Every row gives one point. The window is the flat piece filled in between its corners: a triangle in 3 columns, a solid with four corners in 4, and so on. A path goes straight from each point to the next, and from the last back to the first. List the points from which the path goes on through the window.

Window (4 x 4)
[[-27.7  28.9  45.8  29.3]
 [ 31.2  -1.1 -13.9 -10.6]
 [-24.7 -11.8 -11.6 -18.5]
 [ -5.6  12.3 -24.5 -16.4]]
Path:
(1): [-29.1   3.4 -17.4  16.9]
(2): [  2.7   0.6  11.7 -36.0]
(3): [ -5.2  12.7 -13.9 -33.5]
(4): [ -4.2   9.1 -32.2  14.8]
(5): [ -9.8 -16.5  -9.1   9.6]
(6): [ 18.4   6.0  -6.4 -42.8]
(7): [  2.3  17.2 -23.7 -50.9]
(8): [ -7.8 -20.1 -34.8  -5.1]
(9): [ 15.4  -0.9 -15.9  16.1]
(10): [ -9.2   4.5  37.2 -26.0]
(11): [-15.9  18.4  25.2  -5.5]
(12): [-19.8  13.8 -16.3  27.0]
Through the window after points: 1, 3, 11

Window (8 x 8)
[[ -2.8 -10.5 -22.6 -41.6 -36.8  17.8 -23.3   3.2]
 [ 14.9  18.3  12.0  28.5 -24.1  -2.9   4.6  35.1]
 [ 12.7 -16.4  14.6 -20.6   3.8  13.6  17.4 -13.1]
 [ 22.1  12.6  20.9  -3.8   9.2 -57.7   5.0  37.7]
 [  3.1  -6.3 -14.8  23.5  16.5 -10.8  22.4  33.0]
 [ -8.7  13.4  20.7 -12.0 -25.7 -44.5  22.6  16.9]
 [ 10.6  23.7 -23.4 -35.4 -27.4  31.2   5.1 -30.7]
 [  6.9  -9.0   0.2 -16.9  -8.0  -4.5  -0.5 -64.7]]
Path:
(1): [ -4.7  15.5   9.4  -8.0  -9.5  -4.2   2.2 -10.0]
(2): [ -8.7  39.1  -1.5 -18.1  22.3 -20.0 -14.3  -7.3]
(3): [ 19.1 -19.9  16.5 -16.5 -33.0   8.3  18.4 -14.3]
(4): [ 27.8   7.5  -0.2 -26.0 -24.5  -8.3  46.9 -16.6]
(5): [-21.4  -3.5  13.6 -21.4 -10.5   3.6 -40.0  -1.8]
(6): [-5.9 22.4 15.2 -5.0  7.3 -9.4  1.8 34.3]
(7): [ 16.0   2.4   0.2  -2.4 -45.0 -27.0  18.6  20.8]
(8): [ 31.0  -1.7 -10.1 -27.4 -13.1 -13.7  15.5   1.3]
Through the window after points: 8

Window (11 x 11)
[[ 17.1   3.5  25.7  26.8 -71.3  20.3   0.6 -29.5 -21.2  58.7  -5.5]
 [  7.9  12.5  10.4   7.7 -24.8 -27.3  13.3  40.5  11.9  11.1  27.3]
 [ 11.5   5.4  11.4  -0.6  12.2   8.3 -36.6  -9.2  -5.3  43.3 -14.5]
 [ -6.4  57.0 -25.7 -19.9 -14.2  19.3  -8.9 -18.8   9.2  -4.9   5.8]
 [ 19.3 -15.3  -4.8  -6.9 -18.3   6.9  -1.7 -42.3 -20.9 -17.9   0.2]
 [ -8.0  -7.7  53.2  -9.9  10.6 -22.6  -6.4 -12.1 -15.3   8.1  -0.1]
 [ -9.1  22.2 -16.9  27.6 -30.9   9.3  26.0 -11.7   1.9  -7.4   4.4]
 [ 28.7  27.9  10.9 -14.7  34.7   3.6  12.9   3.2 -22.7  22.8  17.7]
 [  3.9  26.1 -15.0 -25.1  11.1  -4.0   2.4 -22.8 -39.9  20.8  -1.1]
 [ 21.0  33.3 -10.6 -24.8   8.2  -9.6  40.0  10.0  -7.1  -2.1  -6.6]
 [ 35.9   1.3 -24.7  27.9  20.5 -23.1 -13.2 -40.8  56.7  26.9  20.9]]
Path:
(1): [-11.7  12.0  -7.7  -9.8 -25.7  46.4  38.4 -20.1   6.5  22.1   4.8]
(2): [-33.3 -25.1  -3.7 -17.5   8.4  17.9   7.0 -21.6   6.1   3.3  16.9]
(3): [ 45.6  33.9  -1.4   5.3 -10.1 -13.1   6.5 -16.2 -16.1   3.5   4.8]
(4): [ 46.8  48.7 -17.3   5.0  13.8 -20.9  -5.8  -6.8 -21.9 -16.1 -14.6]
(5): [-12.3  -9.9  10.4 -19.7  13.7   2.5   6.2 -17.8  13.9  17.0  24.2]
(6): [ -6.6   1.0  23.5 -11.2 -51.5  25.0  17.9 -18.8 -14.8  44.3   5.6]
(7): [ 34.2  11.5   4.2  32.2 -30.4  -2.2 -12.1 -26.7 -15.7  24.4  -5.9]
(8): [ 30.0  29.2 -14.7  21.4 -11.4 -21.5  -5.4  -9.4 -10.3   8.7   5.4]
(9): [ -0.5   1.6  13.5 -14.6   1.2   4.8  16.3 -18.2   7.0  17.8  10.8]
(10): [ 14.4  -9.2 -10.2   0.0  -1.3  -1.3  19.4 -17.9  11.6  25.9   7.0]
(11): [ 28.9  40.3  -6.7  10.9   3.6 -17.1 -26.2 -29.1   8.5  -4.9   7.5]
(12): [ 20.4  35.8  -1.6   0.8  -6.7 -19.6 -23.6 -12.4 -17.2   9.0   3.3]
Through the window after points: 6, 10, 12
